Each wall is flat, endless, passes through zero and stands at right angles to its row. A trip goes straight from one point to another. List the walls that it crosses, first one first.

Walls:
(1): [12 24  8]
(2): [-4 26  6]
(3): [-7 -2 10]
(4): [-25   3  16]
(5): [ -5 -24  25]
Trips:
[-2 -4  8] to [  9 -34  27] => none
[ 38 -30  11] to [ 2 17 -4] => 1, 5, 2
[60 29  4] to [-25  37  11] => 4, 3
[13 23 29] to [42 26 11] => 5, 4, 3

Walls:
(1): [21  0  3 -4 16 23]
(2): [-18   8  -3  13  -1 -16]
(3): [ -6  -5  -6 -20 -24 -15]
(4): [-20  -1  -9  37  -1 -36]
(5): [  7  22 -11 -18   6  21]
(6): [-14   1   4 -19 -15  26]
(7): [-18  -7   9 -51   1  -4]
(8): [ -9  -6 -21 -21 -16  20]
(9): [ -1  -3   6 -11   3  17]
(10): [ 7 21  4 -7  4  2]
Trips:
[ -6  -7  15 -42 -30  36] to [  3   6 -11 -19  -2  -9] => 1, 9
[ -3 -36 -11   3 -11  -8] to [  5  12  29 -10   1  30] => 6, 9, 4, 1, 3, 5, 10
[  3 -27  12  -8  26  13] to [ -9 -29  -5  19  60   4] => 6, 7, 4, 2
[ 6 42 -5 30  2 17] to [-26 -20 -22 -17  10  -8] => 8, 1, 6, 10, 7, 3, 5, 9

Walls:
(1): [ 10 -26  -9   8  37   9   2  12 -26]
(2): [ 30  55   7 -36  13 -10 -12   3  26]
(3): [ 30  19  10  32 -46  16  35 -26 -36]
(4): [ 12   3 -17 -11  25  -6 -26  -7  16]
(5): [ 21  14   0  36  -6 -38  24  27  24]
Trips:
[-12   3  38 -18 -47   9 -25 -22  29] to [ 14  -1  16  12 -19 -21   8  -6 -18] => 5, 2
[-41 -28  -5  35   6  -5  14  15   0] to [ 26 -11  13 -40 -14 -13 -24  -1 -17] => 5, 4, 2, 1
[ 40  10 -14  17 -22 -29 -19   1 -12] to [ 22  15 -19   1   4  19  19 -21 -12] => 1, 5
[  5  23 -31   8   3  19  -4  29  12] to [  4  31 -28  43   5  14   0   7  18] => 1, 3
[ 15  -9  27  -7  12  15  -8 -12 -14] to [ 22 -24   9  13 -27 -45 -52  25 -11] => 2, 3, 5, 1
[-34   8   1  13   9  12 -10 -24  19] to [ 15 -30  18 -37 -21 -60 -21  27  39] => 2, 5

Walls:
(1): [ -4 -24  12 -19 -23 -16 -23  -4 -18  -9   0 -12]
(2): [  9 -15 -12 -14  29  -4 -12  26   2  -1  -3  -5]
(3): [ 33 -16  16 -27 -20  22  33 -24  34   0   1 -23]
(4): [ -3 -60 -35  17 -14  -9  32  34   0 -40   2  17]
(5): [-16 -15   0 -16   3  25 -15   8   4  -4   7  38]
(6): [ -6  -9  39  22  -1 -28  25  12 -24   9  12   8]
(7): [ -6  -2  -7  40  31   2  -1  -4 -23  14 -27  43]
(8): [  5   8   6  -2  26 -18  25   8  29 -34 -14 -16]
(9): [-15 -14   3  18  -8  10 -11   6   4  13  14  -5]
(10): [ -2 -32  19  -6 -12  -9  -6 -13 -34 -11  -5  17]
(11): [ -4 -21  -6   2  24 -41   9 -16  14  43  24  19]
Trips:
[ -5  -6 -29  14  -5  42 -16  13  -3  -7 -22  18] to [ 14  13 -36   1  -4  -1   2  28 -23   9   1 -19] => 5, 9, 7
[ -2   3 -14 -21   9  23  47   1  -1   7  -6  -2] to [ 16  -9 -34   2  -4  11  22 -11  12  13  -5 -24] => 5, 11

Walls:
(1): [  4   2 -14  18  32   6  -8  21 -11  -5   5 -11 -12   6 -11  -8 -30  27]
(2): [  2  -6  14 -13 -12  -6  18  25   3  12 -13  -5 -14  45   1  -2  17  -5]
(3): [-38   9 -22  -4 -10 -26 -10   1 -27  -3   1  -3  -4 -37   1   6  60   2]
(4): [ 24 -14  -6   4  30  -9  23  14   1 -11 -25  -8 -11  22 -20  17  22  -2]
(5): [ 14   7  -6   4 -30  -5 -13 -30 -28 -10 -12  22  -5  -1 -17  34   8  24]
(6): [ -8  15 -32 -15  14  14 -38 -15  15  34 -22  17 -10   5  -5  12 -12 -25]
(7): [  5  13  -3  31  51  18  -6 -26  31   2 -11  23  -5 -28  21  -8  -4  -3]
(8): [-24   4 -25 -20 -10  11  -8 -12   7  -3  42   8  -6   4  11 -52  18 -30]
(9): [ -6 -42   3   7  35  -6  10  35 -21  18  17  24  24 -31  -5  18   6 -24]
Trips:
[ 11  14  33 -19  -9 -30 -18   5  34  21  26  32  37  35   4 -16 -12  22] to [ -3  -3  17   7 -12 -55  33 -35   9 -44 -40  36  13 -32  14  25  -4 -32] => 8, 5, 7, 2, 9, 3, 4
[ 41  36  -4  42 -17  26  12  -1  33  18  53 -28   8  10   8 -15 -18  19] to [-13  -9  15  12 -21  36  13   6  18  16   3   4 -31 -15  20  16   1 -32] => 1, 2, 6, 9
[ 33   9 -19   4  32  11  10   8  16  -4   3 -12   6  -1 -17  -8  -4   0] to [ 17  19 -13 -17  29   5 -51   0  12 -28  -3  -2   0   0   5   2  -1  20] => 9, 5
[ 28  12 -10  11 -17  -6  26 -14  36  11   1  -2  18  13  -3  -7  -8  40] to [-17  12 -14 -13  -2 -31   2 -44 -19   1  -5 -21   1   8  -9  -9 -32  12] => 4, 2, 7, 6, 8, 3
